Rows are points. Each copy is the shape, with its points in the same order, stretched, turned, moved and blurred by noise. Some copies are also mirrored. Which?

Shape (7 x 3)
[[-33  50  32]
 [-32  -5 -51]
 [-11  68  26]
 [ 26 -17  -6]
 [ 24  45   3]
 [ 22  -1 -49]
 [ 16  38  47]]
Copy 1 (7 x 3)
[[ 52 -10  17]
 [  0 -37 -50]
 [ 66  18   7]
 [-26  12 -13]
 [ 31  43 -11]
 [-19  15 -52]
 [ 31  28  32]]
Copy 1 is: mirrored
Copy 2 (7 x 3)
[[-75 -26  22]
 [-25  24 -67]
 [-59 -50  26]
 [ 25   9 -21]
 [-11 -43   8]
 [ 18  -7 -60]
 [-30 -36  48]]
Copy 2 is: mirrored

Shape (8 x 4)
[[ 44  26 -12  13]
 [ 36 -26  -2  36]
 [ -3 -47  23   4]
 [ 33 -23 -20  -2]
 [ 15 -38  -5 -46]
 [ -2 101 -49 -30]
 [ 16  30  58  19]
 [  9 -28 -53  15]]
Copy 1 (8 x 4)
[[ 36 -20   5 -16]
 [ 24  -8 -12  30]
 [-21  30 -10  40]
 [ 10   0 -35  -2]
 [-19  35 -43  -9]
 [-15 -42  24 -86]
 [ 21  20  67  17]
 [-16 -27 -54   6]]
Copy 1 is: mirrored
Copy 2 (8 x 4)
[[ 39  23 -10 -24]
 [  9 -17  -5 -52]
 [-34  -5  22 -29]
 [ 21 -10  15  -6]
 [ -2  -4  53  11]
 [ 49  84 -51  51]
 [-14  57   4 -66]
 [ 11 -31 -19   7]]
Copy 2 is: mirrored
Copy 3 (8 x 4)
[[ 28  25 -24  -6]
 [ 36 -38 -28  -4]
 [  5 -54  14   8]
 [ 34 -23   0 -36]
 [ 31 -11  41 -41]
 [-64 106 -41 -59]
 [ -2  19  -7  74]
 [ 14 -43 -34 -77]]
Copy 3 is: only turned

Shape (7 x 4)
[[ -2  75 -37  54]
 [-18  -4   6  13]
 [-34   5  40 -54]
 [-10  -8  -4 -38]
 [-17  51 -11  71]
 [ 29  50   1  51]
 [-19  -3   3 -22]]
Copy 1 (7 x 4)
[[ 96   3 -13 -33]
 [  8  10 -10   1]
 [-14 -31  50  37]
 [-22 -27  20  -1]
 [ 84  30 -28 -15]
 [ 63  -6 -50 -12]
 [ -7 -14  16   3]]
Copy 1 is: only turned
Copy 2 (7 x 4)
[[ 43 -48 -31  47]
 [-24 -11  -1  14]
 [ -4  -2  73 -27]
 [ -6 -16  35 -44]
 [  6 -27 -35  76]
 [ 33   0 -36  43]
 [-10 -15  28 -20]]
Copy 2 is: mirrored
Copy 3 (7 x 4)
[[ 65  50 -10  62]
 [ 25 -11   0  -1]
 [ 36 -29  12 -78]
 [  1   5 -30 -33]
 [ 63  23  19  65]
 [ 30  54  34  56]
 [ 18  -7  -8 -26]]
Copy 3 is: mirrored
Copy 4 (7 x 4)
[[ 77 -24  65   5]
 [ -6 -22  29  -7]
 [-16 -14 -18 -57]
 [ -3 -16 -20 -18]
 [ 47 -32  76   5]
 [ 49  13  63   9]
 [  0 -19  -1 -20]]
Copy 4 is: mirrored
